Rows are points. Each table stands for the endless flat space through its points: a line for two points, a plane for three, and so on. Write the one point that lies in both, or say that there is none.
In the rows, zero is written as 128.

First (2 x 4)
[[143 110 117  93]
 [149 110 122  85]]
Second (2 x 4)
[[121 122 107  99]
 [146  92 107 124]]
They share: [131 110 107 109]

First (3 x 6)
[[110 138 131 116 142 111]
 [118 131 130  95 158 128]
 [117 145 132 110 144 115]]
Second (2 x 6)
[[113 137 136 124 135  97]
 [ 98 155 121 109 141 121]]
They share: no point

First (5 x 8)
[[135 150  87 141 127 111 115 112]
 [135 143 167 138 190  87 130 109]
 [118 173  81 138 164 134 156 105]
 [131 165  92 132 180 127 137 125]
 [127 140  79 187 153  95 117 150]]
Second (3 x 8)
[[160 127 106 156 181 102 106 153]
 [132 143  74 140 137  78 102 101]
 [104 172 114 167 129 129 142 131]]
They share: [135 145  98 154 152 102 115 130]

First (3 x 9)
[[139  89 161 162 120  93 146 142 146]
 [179 104 146 147 150 113 146 117 176]
 [179 108 118 151 138 109 126 145 188]]
Second (3 x 9)
[[179 105 127 181 120 127 147 115 176]
 [187 102 120 176 121 136 145 109 174]
 [115  99 183 156 132  55 143 173 157]]
They share: [155  96 148 157 129 100 141 139 161]

First (5 x 12)
[[ 90 108 152  81 147 102 138  85 171 131 111 128]
 [114 155 200  76 144 106 182 102 165 151 123 108]
 [104 133 132 104 136  83 118  98 143 154 113 131]
 [107 131 169 116 125  99 160 143 149 150  97 110]
 [ 96 134 203  49 168 112 185  90 192 133 114 126]]
Second (2 x 12)
[[105 102 166 105 112 107 141 101 162 142 118 106]
 [108  94 174 101 107 105 136 103 171 148 119 113]]
They share: [102 110 158 109 117 109 146  99 153 136 117  99]

First (2 x 14)
[[134  94  94 161  76 145 109 100 119 151 157 164 132 106]
 [146 124 148 119 130 115  97 136  77 157 115 122 132  88]]
Second (4 x 14)
[[134 111 139 122 133 133 108 160 133 202 150 147  73 102]
 [154 107 109 142  95 128  85  94  80 126 130 149 168  81]
 [133 107 120 150  93 132 118 118  98 154 134 137 130 108]
 [148 106 120 135 111 132  96 124 106 160 139 150 125  89]]
They share: [140 109 121 140 103 130 103 118  98 154 136 143 132  97]

First (6 x 18)
[[147 101 173 138 126 161 115 116  92 111 129 167 143  97 130 181 127 145]
 [ 96  71 150 131  86 148  89 132 132 101 182  86  97 112 168 113 100 196]
 [124  92 120 162  83 141 149 162 142  99 105 153  51 188 132 114  72 143]
 [168  26 143 174  93 163 120 170 158  89 148 138 127 156 160 154  62 180]
 [141 119 148 139 121 160 112 124 100 104 120 175 118 116 113 159 132 131]
 [131  90 144 143  95 166  58 130  94  79 177 121 121 103 134 158 135 191]]
Second (2 x 18)
[[124 102 147 157 105 150 118 134 108 103 116 163  93 129 140 146 109 158]
 [140  92 151 139 101 152 134 138 116 105 130 145 103 145 126 152  97 142]]
They share: [132  97 149 148 103 151 126 136 112 104 123 154  98 137 133 149 103 150]

First (4 x 20)
[[147 111  94 139 166 124 159 129 128 114 171 133 129 153 120  95  94 129
  134 119]
 [145 110  87 139 184 113 158 133 133 112 175 136 136 158 124  92  81 133
  146 112]
 [133 117  85 184 184 141 152 137  88 140 163 141 174 122 129  96  73 153
  128 147]
 [161 110  90 166 148 148 175 105 117 120 179 120 133 115 121  99 108 109
  104 158]]
Second (5 x 20)
[[139 102  82 158 141 114 151 141  73 101 164 140 134 126 111  75  96 117
  150 149]
 [143 107  79 126 128 132 142 130  91 127 139 101 133 167 129  76  68 180
  122 123]
 [175 145 137 136 154 150 116 156 101 123 149 133 123 155 123 110  76 140
  160 119]
 [162 108  96 149 153 141 150 152  96 125 162 129 101 137 126  78  87 136
  165 118]
 [123  90  64 151 137 115 163 129  82 113 158 127 140 139 116  69  94 144
  125 141]]
They share: [136 116 102 148 157 137 149 139 106 127 157 139 139 149 118  98  96 145
 128 124]

First (2 x 24)
[[132 108 148 162 107 118 128 153  97 108 118 157 104 155 151 123 163 131
  111 126 142 143 132 129]
 [148  94 160 178  97 106 130 153  99  98 120 173 112 143 165 137 179 127
  121 124 152 131 126 121]]
Second (6 x 24)
[[102 127 150 145  68 142 150 146  99  96  64 139  91 186 177 104 153 151
   89 129 115 149 142 164]
 [122 112 164 110 142 109 101 170  90 167 130 146 124 156 159  97 143 135
  104 129 148 165 124 120]
 [ 79 109 171 112 112 116 134 145 133 145  93 179 124 146 143  71 125 126
  107 153 137 183 136 125]
 [ 90  97 193 104 110 109  86 175  75 181 112 138 126 172 180  68 133 151
   81 138 125 186 135 139]
 [113  74 147 159 124 107 101 143 100 128 169 160  93 144 109 118 141 120
  100 131 124 163 160 117]
 [169 118 111 166 151 119 122 154  91 106 162 143  91 149 122 158 170 120
  122 108 155 123 130 113]]
They share: [124 115 142 154 112 124 127 153  96 113 117 149 100 161 144 116 155 133
 106 127 137 149 135 133]

First (2 x 24)
[[122  83 137 142 148 166 167  94  91 102 103 172 105  73 151 121 114  84
  101 131 135 128 157 137]
 [117 118 147 137 113 146 142 109 136 137 138 132 105 113 131  91 109 114
  101  91 140 123 152 172]]
Second (6 x 24)
[[101  86 130 137  82 124 119 101 124  48 105 158 117 117 154  99  53 134
  126 134 181 156 156  92]
 [169  75 140 104 168 144 147 101 154 119 126 164 117  81 125 105  79 100
   81  92 131 134 112 175]
 [127 110 181 142 134 132 135 133  99 142 135 104  99  33 206  80 140 136
  120 104  82 101 126 204]
 [112 111 147 155  95 155 119 122  98 114 133 130 136  65 196 126 103 139
  156 154 108 128 149 147]
 [115 134 149 126  92 142 127 123  67 116  77 162 109  95 110 114 100 100
   90 146 132 149 190 140]
 [122 104 128 111 125 153 170  69 126 111 100 184 100 148  75 103  81  68
   52  99 177 136 165 139]]
They share: no point

First (4 x 24)
[[131 152 145 166 134 107 125  85  97 157 164 113 117  90  94 120 135 164
  110 120 135 137 144  95]
 [146 132 130 141 140  82 113 102 113 171 142 126 104 110 106 131 146 170
  115 147 136 121 144 112]
 [152 103 131 102 176  80 118  86 138 170 127 151 115 135  76 149 118 171
   82 141 106  99 156 135]
 [130 124 158 129 184 122 141  46 117 147 162 138 144 110  38 139  82 162
   55  91  92 117 164 116]]
Second (6 x 24)
[[170 135 148 163 189 137 127 121 153 129 141 118 150 136 115 115 131 156
  127 142  85 181 122 114]
 [178 127 137 167 156 128 108 103 156 137 139 129 132 156 102 110 151 162
  112 143  87 156 140  99]
 [105 133 120 153  81  71 121  66 132 143 157 154  98 103  77 137 195 178
  110 100 137  80 161  84]
 [188 124 137 140 140 135 106  93 135 157 154 142  74 164 118 130 183 141
   44 110 128 111 147  95]
 [155 115 140 199 177 113 133 120 168  99 159 132 182 133  97 133 163 172
  160 134  83 180 125 104]
 [147 173 109 129 123 113 130  50 138 143 178 114 106  97  89 107 155 182
   77 104 111 130 173  98]]
They share: [128 142 141 142 137 106 126  98 132 149 137 133 112 110 103 123 148 160
 116 123 117 126 135 105]

First (6 x 24)
[[144 130 130 162 129 102 154 102 109 142 118 119 115 169 142 106 135 124
  147 123 149 112 132 117]
 [171  81 167 195 162  72 155 149 153  88  86 147  96 169 196 119 109 165
  149 120 178  99  99 169]
 [148 145 112 140 108  83 145  73 106 197 143 117 117 180 110 119 119 136
  137 116 125  81 133  73]
 [154 122 119 147 120  72 142  93 119 169 127 124 113 174 135 117 116 151
  137 109 143  81 115  93]
 [110 128  86 118 123 106 146 102  77 134 110  67 151 137 130  58 177 110
  147 107 155 132 112 101]
 [118  78 133 115 117  88 137 137 111 100  84 127 144 135 162  83 188 124
  127  50 171 147  65 127]]
Second (7 x 24)
[[107 156 145 154 108 127 187  67 129  86 148 111 128 170 127 114 116 117
  115  95 150 127 103 109]
 [ 97 116 152 131 129  88 119  84 114 128  91 143 111 149 168 119 171 126
  109  80 117  95 128 106]
 [162  93 112 146 153  66 162 146 103 146 140 111 133 173 117  84 179 117
  128  93 175 116 109 139]
 [ 83 130 104 133 149  70  95  96 112 144  89 107 145 141 136 139 185  98
  143 126 143 105  96  70]
 [117  88 142 103 127  92  95 126 118 184  83 111 113 127 172 121 195 118
  143 120 117 125 108 100]
 [126 154 104 186 125  99 163  91  87 103  82 106 156 164 127  83 115 124
  182 123 173 117 110 103]
 [152 121 135 190 137  87 204 101  85  96 128 116 136 179 120  58 132 141
  140  85 182 111 124 152]]
They share: [134 117 130 145 126  97 151 112 108 134 109 114 128 158 142  96 152 123
 142 104 150 121 112 118]

First (3 x 24)
[[ 85 152 109 179 128 136  72 121 121  90  79 109 171 142 121 123 145 120
  117 129 129 117 143 160]
 [121 157 105 143 120 165 128 134 143 114 103 151 122 100 108 102 142 121
   94 170 100  96 105 124]
 [125 152 124 189  83 171 112 141 151 100  89 139 136 137 151  83 100  85
   97 169  94 102 123 170]]
Second (6 x 24)
[[ 84 145 108  80  89 116  78 153 167  86 118  77 118 137 138 124 106  84
  162 207  68 101 142 181]
 [108 157 105 165 106 140 124 127 123 110  75 144 144 118 109  98 145  90
  104 145  99  95 107 135]
 [124 172 139 136 109 165 105 116 134 105  99 144 108 136 138 107 146 138
  105 164 120  91 153 144]
 [ 91 147 113 131 146 164 105 162 126  82  90 137 126 151 111 140 157  90
  118 180 100 111  90 139]
 [107 136  78 186 112 133 123 145 127  98  74 140 160  91  99  97 115  64
  101 137  93 116  60 139]
 [140 120 110 184 102 155  94 116 106  78  93 163 114 100 127 121 137 104
  125 120 112 134  67 147]]
They share: no point

First (5 x 24)
[[147 151 171 135  90 143 119 167 126 136 134  76 141 150 162  74  55 127
  108 133 184 123 111 176]
 [185 168 196 151  61 124 151 209  73 146  87 102 117 111 157 107  37  91
  135 126 154  80  86 154]
 [137 158 112 177 118 154  78 133 150 131 174 173  71 100 140 157 139 105
   91 118 119 186 115 119]
 [193 153 161 138  77 168 136 196  77 163 106 123 103  71 162 145  73  84
  144  85 118 112  81 154]
 [173 142 160 119 100 160 116 159 140 125 150 103 115 134 180 111  79 131
   95 122 159 136  87 183]]
Second (2 x 24)
[[131 148 137 153  92 155  90 181 141 163 145 106 111 113 181 118  95 130
   98 135 134 155 116 180]
 [163 152 145 145 104 159 110 149 125 131 149 130 103 113 149 126  95 106
  110 107 146 147 100 144]]
They share: [155 151 143 147 101 158 105 157 129 139 148 124 105 113 157 124  95 112
 107 114 143 149 104 153]

First (5 x 24)
[[151 128 134 155 145  78 131 148 172 128 122 145 144 194 115 151 111 123
  110 169 150 112 130  92]
 [147 112 139 134 177  55 143 126 159 123 113 160 140 165  86 145  86 120
   98 184 128 142 162  63]
 [173 132 121 184 121 139 141 124 169 125 121  90 138 159 184  95 152 148
  114 136 140 108 114  97]
 [158  91 104 138 149 127 155  94 131 123 119  90 121  96 132  64 131 147
   86 144 131 172 159  84]
 [151 109 151 151 157 105 122 133 180 120 139 135 116 177 117 127 152 149
   98 136 169 103 115 105]]
Second (5 x 24)
[[138 103 157 164 152 103 129 153 154 107 143 127 146 168 120 111 153 121
  122 168 149 124 181  69]
 [129 120 148 164 144 100 152 140 158 102 148 128 126 131 116 112 162 162
  120 140 156 142 149 104]
 [177  98  91 140 127 106 142 112 186 112 153 120 127 160 133  86 144 131
  109 154 178 118 147  97]
 [137 110 149 154 158 109 134 134 143 123 122 115 130 146 122 114 135 139
  101 148 138 141 144  86]
 [139 105 151 135 181 118 115 118 120 153  84  90 127 153 135 119  90 115
   76 146 111 153 120  67]]
They share: [154 106 124 147 147 111 138 121 156 124 127 115 125 146 125 104 135 142
  96 146 150 135 136  96]

First (2 x 24)
[[160 105 132 146  98 131 152 131 128 118  98 127 121 156  94 111 152 151
  125 139 108 101 157 128]
 [148  93 142 144 114 129 152 119 118 102 116 141 109 148  98 109 170 135
  135 157 112  97 151 134]]
Second (6 x 24)
[[161  82 146 170  97 169 129 108 113 100 107 141 106 167 116 124 177 170
  129 175  52  63 165 123]
 [134 131 146 167 132 126 171  92 165 102 106 159 109 171  65 108 100 135
  120 149 117 133 145 116]
 [106 116 154 197 142 127 155 112 167  78  87 141 101 156 104 105 151 136
  130 122 114  85 156 152]
 [121 141 136 143 132 125 155 117 151  91 115 164  97 138  85 122 101 101
  132 116 130 158 154  97]
 [187  85 116 143  71 137 172  95  86 145 111 130 103 160  73 105 170 154
  142 169  78 102 159 139]
 [174 100 136  98 113 171 106 137 116 110 146 167 122 147  97 134 119 152
  105 171  86 143 158  44]]
They share: no point
